Rows are points. To make a cloud, some directions were put in groups of two or more. Within a group, all points are equally far from the middle, so they leave a hole (a ring in 2 directions, a hollow ball in 3). The other directions are filled evenly. Then the cloud was stretched, turned, moved and blurred a little. Count the holes, and give their numbers of directions, smallest first.

Cloud:
[[-42, 38],
[52, -42],
[67, 19],
[34, 2],
[69, 48],
[-14, 63],
[-30, -40],
[-16, -28],
[11, 27],
[70, -30],
[63, 19],
[-50, 14],
[15, -28]]
Holes: 0

Cloud:
[[-45, 27],
[15, 56],
[-3, 4],
[-50, 84],
[21, -14],
[-71, 16],
[18, -7],
[35, -60],
[3, -17],
[-74, -52],
[4, 10],
[-60, 66],
[-4, 3],
[51, -24]]
Holes: 0

Cloud:
[[-32, -60, -22],
[46, -15, -2],
[-24, -46, 36],
[-17, 56, -16],
[-58, 41, 45],
[47, 11, -36],
[9, 53, -24],
[20, -30, 64],
[46, -2, 57],
[-8, -37, 72],
[-61, 19, -43],
[-19, 71, 40],
[-24, -32, 82],
[-49, 49, 29],
[-66, -26, -15],
[-68, 2, -10],
[10, -43, 34],
[10, 61, 2],
[42, 46, 27]]
Holes: 1 (2)

Cloud:
[[-51, -14, -24],
[-51, -19, -56],
[41, 60, -4],
[62, 0, -2],
[56, 59, 46],
[-41, -16, 30],
[-46, 34, 15],
[0, 59, -40],
[-42, -16, 34],
[39, 75, 43],
[-34, 42, -30],
[65, 29, 21],
[-50, 12, 42],
[34, 67, 5],
[-49, 22, -2],
[-51, -2, -67],
[-50, 10, 30],
[10, -34, 59],
[-47, 17, -58],
[-31, 40, -55]]
Holes: 1 (2)

Cloud:
[[-36, 31, -24, 57],
[22, 42, 54, 44],
[48, -52, -36, -13],
[3, -62, 17, 55],
[-6, 37, -61, 20],
[-15, 21, -46, -39],
[63, 9, -52, 37],
[-11, 31, -14, 76],
[-12, 27, 1, -64],
[-64, 12, 31, 16],
[-32, 46, 28, 49],
[-21, 61, 51, -9],
[28, -34, 5, 82],
[81, -8, 6, -11],
[24, -66, -33, 50],
[14, 29, 39, 69],
[43, 60, 36, -3],
[16, 13, -20, 86],
[-28, -29, 61, -16],
[0, 60, 52, 23],
[-44, -49, 20, 25],
[-1, 38, -61, 25],
[77, -25, -17, -9],
[22, -63, -21, 62],
[39, -17, 62, 40],
[-62, -3, 40, 6],
[-30, 55, 48, 16]]
Holes: 2 (2, 2)

Cloud:
[[-5, -49, -6, 39, -34, 72],
[0, -30, 2, 43, -11, -65],
[10, -20, 13, 10, -43, -67],
[-86, 3, -32, -12, -1, 36],
[17, 74, 21, 34, -2, -54],
[-7, 66, 22, 42, -44, 46],
[56, 28, 38, 17, 40, -23],
[-13, 48, 41, -24, -61, -32],
[8, -51, 19, 36, -58, 44],
[-15, -60, 62, -18, 45, 8],
[-83, 5, -27, -37, 28, 22],
[28, -45, -23, 60, 7, -23],
[-52, 7, -59, 21, 23, -29],
[-31, -6, -38, 19, -82, 4],
[-52, 50, 71, 11, 37, -11],
[-5, -37, -68, -36, -62, 25],
[-21, 49, 15, -49, 51, 64],
[15, 76, -1, 47, -26, -46],
[29, 45, 50, -50, -14, 53],
[-51, -39, 67, -37, -11, 9],
[-25, -60, -45, 5, 44, 36],
[-41, -20, 42, -24, 39, -53],
[0, -43, 35, -45, 62, 39],
[-13, -58, 51, 49, 3, 45],
[-41, 11, -54, -50, -60, 21],
[-8, 70, -5, -49, 56, -29],
[-43, -53, -3, -56, 51, 6],
[70, 26, -27, -58, 7, 10],
[14, 75, 34, -32, -42, -32],
[17, 74, 28, -7, -27, -55],
[23, 42, 49, 46, 53, -9],
[-12, -46, 10, -48, 45, -39],
[-9, -20, -73, -45, -58, -2],
[55, 48, -67, 26, -20, 22],
[-10, -34, -25, -11, 39, 84],
[-30, -31, -22, 54, 8, -44],
[11, -39, -2, 41, -18, -57],
[-42, -54, 0, -70, 4, 49],
[0, 32, 83, 7, 31, 47],
[62, 31, -30, 60, -10, 0],
[8, 72, -17, 38, -57, 37],
[10, 70, 50, 24, -48, 25],
[-13, 54, -45, -75, -43, -7],
[68, 24, -19, 58, -22, 0],
[-47, -51, 58, -34, 35, -7],
[47, 40, -62, -23, 37, 14],
[9, 75, -19, -50, 40, -28],
[-10, 45, -2, -37, 77, 39],
[-15, -20, 43, -16, -70, -16],
[-19, -31, 35, 18, 19, -64],
[-34, 62, 58, -50, 18, 41],
[-84, 24, -32, -17, 26, 30],
[-6, -35, -59, 39, -11, -38]]
Holes: 3 (2, 2, 2)

Cloud:
[[-58, 18, 25, -34, -36, 18],
[-24, 35, 50, 8, 23, -48],
[18, 36, -49, 58, -36, 30],
[-44, 14, 35, -19, 5, 60],
[-7, 27, -14, 66, -44, -29],
[-1, 96, -11, -52, 31, -30],
[-62, 6, 5, -32, -20, 30],
[65, 56, 10, -10, 52, 28],
[-42, -16, -29, -16, 37, -18],
[-12, -4, 10, 26, -52, -44],
[73, 44, 38, -19, -45, 38],
[4, 52, 22, 53, -54, 34],
[-19, 23, 9, 64, 23, -35],
[44, 43, -22, -61, -44, 36],
[3, 104, 22, -79, -16, -17],
[61, 68, 46, 14, -49, 38],
[7, -36, -47, 1, -3, -28],
[-45, 7, -21, -23, -17, 60],
[-14, 12, 60, -28, 22, -30],
[53, 86, -38, 13, -38, -22],
[-42, 67, -27, 30, 16, 46],
[20, 47, 35, 45, -54, 41],
[-6, 46, -46, 51, -47, -15],
[31, 75, -32, 16, 58, 1],
[-15, 96, -30, -39, 23, -21],
[-15, 15, 37, 30, 42, 45],
[46, 113, 28, -27, -28, 55],
[59, 79, 2, 4, 25, -50],
[-41, 21, -28, 25, 38, -41],
[-53, -8, -23, -27, 32, 3],
[-48, 1, 1, 19, 28, -42],
[4, 73, -24, -75, -33, -7],
[31, 53, 61, -12, 43, 40],
[-7, 43, 3, 64, -54, -13],
[-24, 31, 53, -49, -49, 27],
[-19, 99, -35, -34, 12, -15],
[31, 64, 33, -64, 37, 48],
[16, 116, 52, -10, 34, 5],
[59, 54, 30, -23, 50, 31],
[-39, 68, -34, 31, 36, 24],
[2, 30, -32, -44, 43, -36],
[-58, 22, -31, -14, 30, -24],
[41, -13, -51, -8, -29, 23],
[-51, 40, 51, -46, -17, 1],
[-2, 92, -5, -79, -4, -15],
[-10, 65, 53, 30, 33, -25],
[65, 16, 44, -30, -44, 14],
[31, 89, 28, -50, -62, -31],
[-19, 13, 43, 13, 16, -53]]
Holes: 3 (2, 2, 2)

Cloud:
[[58, -20, 16, -38, 56, 60, -43, 17],
[-27, 53, 62, 6, -4, -25, 23, -8],
[48, 51, -27, -15, 87, -2, -21, 54],
[-5, 71, 0, -23, 50, 53, -73, -3],
[11, 50, -9, -34, 45, -41, 67, 56],
[-11, -52, 75, 55, 66, 9, -26, -50],
[-49, -2, -21, 5, -29, 20, -54, -64],
[-17, -39, -57, -17, 39, 63, -15, -8],
[68, -1, 33, -25, 39, -42, -18, 70],
[-15, 39, -24, 24, 54, -35, -41, -80],
[-24, 34, -57, -51, -1, 5, 37, 7],
[16, -49, 57, -4, -31, 25, 12, 26],
[4, -38, -27, -56, 15, 50, -83, 20],
[22, 23, -14, 72, -6, 84, 32, 11],
[29, 20, 44, 54, -35, -15, -2, 29],
[35, -47, -16, 44, 52, 7, -95, -16],
[12, -30, -14, -64, -8, 3, 30, -35],
[79, 5, -55, 41, -13, -16, 23, 7],
[64, -13, 23, -42, -28, 24, 0, -57],
[67, 46, 38, -25, -20, -15, -42, -31],
[3, 38, 59, 68, -8, 72, -13, -11],
[29, -45, -28, -69, 27, 63, 7, 34],
[-20, -57, 5, 49, 26, -42, -13, 2],
[-22, -40, -56, -31, 12, 55, -29, 9],
[41, 57, -33, 7, 51, -38, -87, 36],
[-65, 2, -45, 27, 19, 56, 4, 52],
[49, 7, 26, 70, 6, -26, 30, 34],
[52, 18, -41, 66, -3, -23, 28, 33],
[24, -39, 83, 10, 47, 55, -50, 2],
[-58, -11, -49, 14, -13, -32, -1, 47],
[48, 0, 2, 42, -41, 66, -74, -52],
[49, 14, 86, -9, -5, 67, -41, -37],
[-30, -40, 17, -4, 100, -5, 65, 50],
[-25, -33, 55, -23, 89, 25, -29, -2],
[-39, -54, 12, 40, 82, 5, 31, 39],
[36, 62, -22, -35, 4, -44, -68, 53],
[-61, -30, -8, 44, 73, 37, 23, 50],
[0, -78, -15, 53, 64, 33, 21, 31],
[-75, -7, 6, 24, -24, 9, -5, 22],
[41, -50, -12, 62, 47, 32, -58, -30],
[-29, 0, -67, -52, -3, 18, 41, 1],
[91, -5, -43, 31, 30, -14, -12, -19],
[-21, 25, -14, 80, 70, 13, 12, 32],
[-19, 44, 32, 54, -39, 19, 1, 14],
[-55, 21, 19, 38, 17, -55, -10, 59],
[69, -4, -50, 20, 41, 68, -30, 24],
[-46, 13, -42, 37, 67, 37, -44, -4],
[-8, -20, -2, -41, -7, 45, -66, -70],
[-60, -14, 59, 8, 17, -57, -27, 13],
[45, -60, -39, 48, 53, 5, -34, 37],
[-8, -32, 20, -64, 15, -39, 10, 17],
[14, -59, 48, 5, 34, -43, 11, 33],
[-11, -30, 40, -48, 67, -58, -61, 25],
[-32, 25, 21, 39, 30, -44, 49, 47],
[17, 71, 29, 2, 79, 45, -26, -51],
[36, 25, 46, 31, 33, 84, 69, 17],
[19, -8, 48, 20, -4, 58, -36, 91],
[44, 45, -59, 28, 73, 22, -12, 23],
[27, 57, -45, 17, -32, 45, 18, -34],
[-53, 34, 27, 54, -33, 21, 15, -28],
[52, -20, 2, 62, -13, -34, -63, 14],
[46, -37, -29, -10, 40, -39, -83, -1],
[-20, 11, -17, -32, 96, -23, -30, -9],
[-46, -26, -56, 1, -23, 21, 11, 4],
[-10, 47, -68, 0, 10, -46, -28, 56],
[-42, -17, -54, 24, 71, -34, -53, 39],
[23, 51, -18, -33, 66, 66, 39, 51],
[41, -20, 20, 73, 2, 81, -32, -8],
[20, 34, 2, 66, -48, 49, 2, -15],
[-12, 43, -49, 35, -8, -24, 23, -40],
[76, 42, 5, -13, 3, -33, -49, -20],
[36, 21, 50, -23, -13, -27, -23, 88],
[5, -72, 32, 20, 79, 6, 18, 56]]
Holes: 3 (2, 2, 2)
